Each row is a point. Each copy is the shape, with its points in the same order, turned, moved and blurred by noise. Some copies are also mirrored. Which?

Shape (5 x 2):
[[-3.2 -5.4]
 [ 0.0 -0.9]
 [ 1.0  4.1]
 [-2.9  3.4]
 [ 0.3  2.4]]
Copy 1 (5 x 2):
[[ 3.1 -4.9]
 [ 0.7  0.3]
 [-3.9  2.5]
 [-4.8 -1.1]
 [-2.3  1.7]]
Copy 1 is: only turned
Copy 2 (5 x 2):
[[ 5.9 -2.5]
 [ 0.7 -1.2]
 [-3.2  2.2]
 [ 0.1  4.0]
 [-1.7  1.2]]
Copy 2 is: mirrored

Shape, 7 rows:
[[ 2.2  6.2  1.2]
 [-3.7  1.6  1.9]
 [ 0.5 -5.3 -3.8]
 [ 3.5 -2.3  2.1]
 [ 1.8 -0.9 -3.3]
 [-2.0 -2.9  0.0]
 [ 1.2 -0.1 -1.8]]
Copy 1 (7 x 3):
[[-3.1  3.9  3.0]
 [-3.4 -1.9 -2.1]
 [ 6.2 -1.8 -2.6]
 [ 2.3  4.0 -3.2]
 [ 3.7 -0.1  1.0]
 [ 1.6 -1.4 -3.6]
 [ 2.3  0.3  0.5]]
Copy 1 is: mirrored
Copy 2, 7 rows:
[[-4.6  3.6 -4.7]
 [ 1.9  4.4 -1.6]
 [ 0.1 -3.0  5.6]
 [-3.6  3.6  4.7]
 [-1.7 -1.0  2.2]
 [ 1.0  1.9  2.8]
 [-1.7  0.3  0.9]]
Copy 2 is: mirrored

Shape:
[[ 0.2  1.6 -2.6 -2.0]
 [-3.1  4.7  3.3  0.7]
 [ 1.5 -4.3  0.0 -0.1]
 [-3.0  4.2  3.3 -1.5]
 [-1.5  0.6  6.0 -3.8]
 [-4.5  1.8  4.0 -1.4]
 [-0.2  0.2 -2.6  0.2]
 [ 4.4  2.0 -0.9 -4.3]
 [ 1.5 -3.3 -0.3  3.3]]
Copy 1:
[[ 3.0  1.5  2.0 -1.7]
 [-1.9  7.1 -0.2  0.7]
 [-0.5 -2.7 -2.0 -0.3]
 [-1.2  7.3 -1.4 -1.5]
 [-3.3  4.4 -3.0 -4.0]
 [-0.9  6.6 -3.3 -0.5]
 [ 2.8  0.7  0.6  0.9]
 [ 0.1  0.5  3.2 -5.1]
 [-0.9 -1.9 -0.2  3.4]]
Copy 1 is: only turned
Copy 2, 9 rows:
[[ 0.6 -2.8  3.4 -3.1]
 [ 1.7 -0.8 -4.1 -2.8]
 [-1.0  0.0  4.5  2.8]
 [ 3.0  0.1 -2.8 -3.4]
 [ 5.2  3.4 -0.5 -0.3]
 [ 1.8  2.7 -2.4 -2.5]
 [-1.5 -2.5  2.9 -1.7]
 [ 4.7 -4.1  5.0 -1.1]
 [-3.0 -1.9  2.2  3.4]]
Copy 2 is: only turned
Copy 3:
[[ 1.0 -3.5  0.4  2.2]
 [ 1.7 -0.7 -6.7  2.7]
 [-2.1  1.4  1.8 -1.6]
 [ 0.7 -0.4 -5.5  4.4]
 [-4.0  1.5 -4.8  4.1]
 [ 0.5  2.2 -5.5  3.7]
 [ 1.6 -2.1  0.5  0.6]
 [-3.1 -5.9  0.2  1.5]
 [ 0.2  0.8  0.5 -4.2]]
Copy 3 is: only turned
Copy 4, 9 rows:
[[-0.5 -3.1 -0.2 -0.2]
 [-3.1  2.9 -0.9  4.7]
 [ 2.3  0.9 -3.2 -4.2]
 [-2.2  1.1 -2.3  5.5]
 [ 1.1  1.9 -6.0  3.9]
 [-3.0  2.5 -4.2  3.7]
 [-1.3 -1.4  0.4 -1.9]
 [ 3.9 -3.6  0.0  1.0]
 [ 1.0  2.8 -0.1 -4.7]]
Copy 4 is: only turned

Shape, 10 rows:
[[ 0.2  2.5  1.3  4.6 -0.8  8.3]
 [-3.4  2.9  0.3 -3.8  5.1 -4.4]
 [-0.1  1.1  0.3 -3.2  6.2 -2.6]
 [-2.3 -1.7  1.7  2.3  0.3  4.1]
 [-1.8  4.5  1.3  2.2 -2.5  2.8]
 [-0.3  1.8 -0.8 -1.9 -2.8  4.4]
 [-0.2 -3.8 -2.8 -0.6 -3.2 -1.8]
 [ 3.3 -3.8  1.2 -2.0 -0.6 -2.7]
 [ 1.1 -1.3  0.0  2.8 -1.4  1.5]
 [ 0.4 -3.9  1.8 -1.7 -4.6 -0.7]]
Copy 1, 10 rows:
[[ 0.2  8.9 -1.3 -3.2 -0.7  4.2]
 [ 4.0 -6.0 -6.7 -0.8 -2.4 -1.1]
 [ 0.5 -4.6 -5.3 -1.9 -3.5 -0.7]
 [ 0.9  3.0 -2.1  1.3 -0.8  3.4]
 [ 4.9  4.5 -0.7 -2.1  0.9  0.9]
 [ 0.9  4.9 -1.4  0.4 -0.7 -2.1]
 [-1.8 -0.6  0.5  3.0  1.9 -3.4]
 [-1.8 -2.1  1.8  2.1 -3.2 -2.4]
 [-1.6  1.9  1.8  0.0  0.8  1.5]
 [ 0.2  1.2  2.2  4.3 -1.0 -2.2]]
Copy 1 is: mirrored
Copy 2:
[[-4.9 -1.7 -3.1  4.2 -6.1  4.8]
 [ 3.2 -3.0  7.7  0.7  3.3  0.9]
 [ 3.8 -3.7  5.1  0.3  0.4 -0.4]
 [ 1.1  1.1 -1.6  2.9 -3.4  4.2]
 [-5.3  0.3  0.8  2.3 -1.3  4.5]
 [-3.2  1.3  0.9  6.2 -1.6  0.6]
 [ 1.2  3.2 -2.5  2.8  2.8 -1.8]
 [ 2.9  3.1 -0.1 -0.3 -0.3 -3.1]
 [-1.2  1.3 -2.7  1.1 -1.8  1.8]
 [ 0.9  6.5 -0.9  1.9 -0.2 -0.5]]
Copy 2 is: only turned
Copy 3, 10 rows:
[[-5.2  5.7 -1.2  3.4  5.5  2.8]
 [ 6.3  0.6 -0.9 -3.7  0.2 -4.1]
 [ 6.4  1.5  1.4 -1.4  0.1 -1.1]
 [-1.5  2.4 -3.5  2.3  1.2  3.1]
 [-3.8  2.0 -1.6  0.8  4.6 -2.5]
 [-4.5  1.1  1.2 -0.7  0.9  0.7]
 [-0.5 -5.4  0.8  1.9 -0.7  1.9]
 [ 2.3 -2.6  2.7  4.8 -2.4  0.0]
 [-1.4 -0.8 -0.1  4.1  2.7  1.7]
 [-2.7 -3.3 -0.1  3.6 -3.0  0.2]]
Copy 3 is: mirrored
Copy 4, 10 rows:
[[-0.1 -5.2  7.8 -1.3 -3.2 -1.1]
 [-3.4 -2.0 -5.4  1.3  5.8  0.7]
 [-3.6 -2.6 -4.8  1.5  2.5  3.2]
 [-3.3 -0.2  4.5 -1.8 -1.1 -0.3]
 [ 1.6 -3.4  4.6  0.4  0.9 -2.9]
 [ 3.0 -1.9  2.0 -3.3 -0.2 -0.1]
 [ 0.9  4.7 -2.2 -0.4 -2.8 -2.2]
 [ 0.0  4.2 -1.9  2.6 -1.7  3.3]
 [ 0.0  0.4  2.1  0.5 -3.4 -1.2]
 [ 1.6  6.2  1.0 -0.7 -0.6  1.1]]
Copy 4 is: mirrored

Shape:
[[-2.5  2.4  3.3 -0.2  3.0 -5.5  3.4 -2.6]
 [-0.6 -4.0 -1.9  4.7  1.5 -1.0  0.2 -3.7]
 [-2.2  3.4 -2.5 -1.3 -0.2 -1.4  3.9 -2.1]
 [ 5.4 -4.0  0.1 -0.4  1.8 -5.1 -1.3  3.4]
 [-1.5  4.1  1.5  0.0 -2.8 -6.2  0.9  1.9]
 [-0.4 -1.8  0.9 -1.2  2.9 -3.1  3.2  0.7]
 [ 4.3  1.4  3.6 -2.8  3.2 -2.7 -0.3 -3.8]
 [ 5.2  0.0  0.8 -0.3 -2.1  0.7 -1.5  0.5]
 [ 4.1 -2.6  3.8  4.2  0.2 -0.9  1.1 -3.8]
 [ 3.1  3.8 -2.1 -1.9 -5.1 -0.5  0.5  4.1]
 [ 4.0  2.2  2.2  5.2 -1.0  1.4  1.4  3.6]
 [-1.5  4.0  1.9 -0.9 -0.8 -1.1 -0.8  3.1]
 [ 2.1  2.9 -1.7  2.5 -4.9  0.8 -2.1  0.6]
 [-1.8 -1.8 -1.2 -1.0 -4.4 -3.1  1.3  4.3]]
Copy 1, 14 rows:
[[-2.3  0.0  0.4 -0.6  2.2 -7.4  0.6  1.6]
 [ 1.1  1.3  3.4 -3.4 -2.1 -1.2  4.8 -2.6]
 [-4.5 -1.8  0.7  2.6  2.1 -3.6  2.6 -3.6]
 [-1.0 -1.7  5.9 -4.1  0.3  1.3 -4.4  0.5]
 [-3.5 -5.3 -3.0 -1.2  1.3 -2.6 -2.0 -1.5]
 [-1.3 -1.1  4.7 -0.7  3.2 -3.2 -1.5 -0.5]
 [-3.8  1.1  2.8  0.5 -1.6 -1.8 -1.6  5.1]
 [-2.4 -3.0  2.7  1.0 -1.9  4.5 -0.8  1.7]
 [ 1.8 -2.1  3.7 -1.3 -2.6 -0.4  2.6  5.0]
 [-5.8 -7.1  0.1  1.9 -0.4  4.3 -1.3 -2.4]
 [-0.4 -5.5  0.7 -2.0  3.7  4.6  3.0  3.0]
 [-2.8 -3.4 -2.4  1.1  3.4  0.2 -2.3 -0.8]
 [-2.2 -4.1 -2.5 -0.1 -2.6  4.8  2.2 -1.5]
 [-1.1 -6.4  1.9 -0.3  1.6  0.2 -2.9 -5.3]]
Copy 1 is: only turned
Copy 2 (14 x 8):
[[-2.9  3.2  4.7  3.4 -0.5 -3.2  1.0 -0.1]
 [ 4.8 -0.4  2.4 -0.2 -4.4 -0.1  3.2  1.2]
 [-2.5  0.5  3.2 -1.2 -0.7 -2.5 -1.7  4.6]
 [ 2.6 -4.7 -1.0  5.1  3.5 -2.2  5.7  0.8]
 [-6.3 -2.7  0.7  2.1 -0.6 -4.1  0.0 -0.9]
 [ 0.1 -0.2  3.3  3.9  1.9 -0.4  1.3  1.9]
 [-0.3  4.7 -1.3  2.9  3.0 -4.0  4.4  2.2]
 [ 0.8 -1.6 -5.8  1.3  0.8 -1.5  2.1  2.6]
 [ 3.5  2.2 -2.7  4.5 -4.4 -1.7  3.4  1.4]
 [-3.6 -5.6 -4.6 -0.1  1.6 -2.7 -1.7  4.0]
 [ 2.4 -2.4 -5.0  3.6 -1.6 -2.9 -3.6 -0.3]
 [-3.4 -1.3 -1.3  0.3  2.2 -1.4 -1.8 -1.4]
 [-0.7 -3.6 -5.2 -2.4 -2.5 -2.7 -0.5  1.3]
 [-3.7 -6.4  0.5  1.8 -0.4  1.7  0.6  1.7]]
Copy 2 is: mirrored
Copy 3:
[[ 4.3  0.8 -3.1 -3.0 -6.1  2.2  1.8 -0.8]
 [ 0.0 -2.2 -3.8 -1.7  0.9  0.9  0.6  5.3]
 [-0.6  1.4 -3.2 -4.5 -3.2  4.4 -2.0 -1.6]
 [ 4.7 -0.7  5.2 -1.8  1.4 -1.7 -1.1  2.4]
 [ 5.3 -3.1  0.3 -4.3 -3.4  3.8 -1.2 -4.1]
 [ 1.9  1.5  1.3 -3.2 -2.0  1.1  2.5  0.8]
 [ 2.4  1.4 -0.6  2.7 -5.0 -2.5 -2.6 -0.4]
 [-0.6 -4.0  2.6 -0.8  0.0 -2.4 -3.3 -1.2]
 [-0.2 -5.3 -1.1  1.8 -4.2 -1.6 -0.9  4.7]
 [-0.6 -3.8  3.8 -5.4  0.3  1.8 -5.4 -4.7]
 [ 0.4 -7.8  0.8 -5.7 -2.4 -3.4 -0.2 -1.3]
 [ 2.8 -2.6 -0.4 -4.0 -0.9  0.7 -0.3 -6.1]
 [-0.5 -6.2 -1.5 -3.3  0.5  1.0 -4.9 -3.0]
 [ 1.9 -3.1  3.3 -3.4  2.0  5.4  0.4 -1.9]]
Copy 3 is: only turned
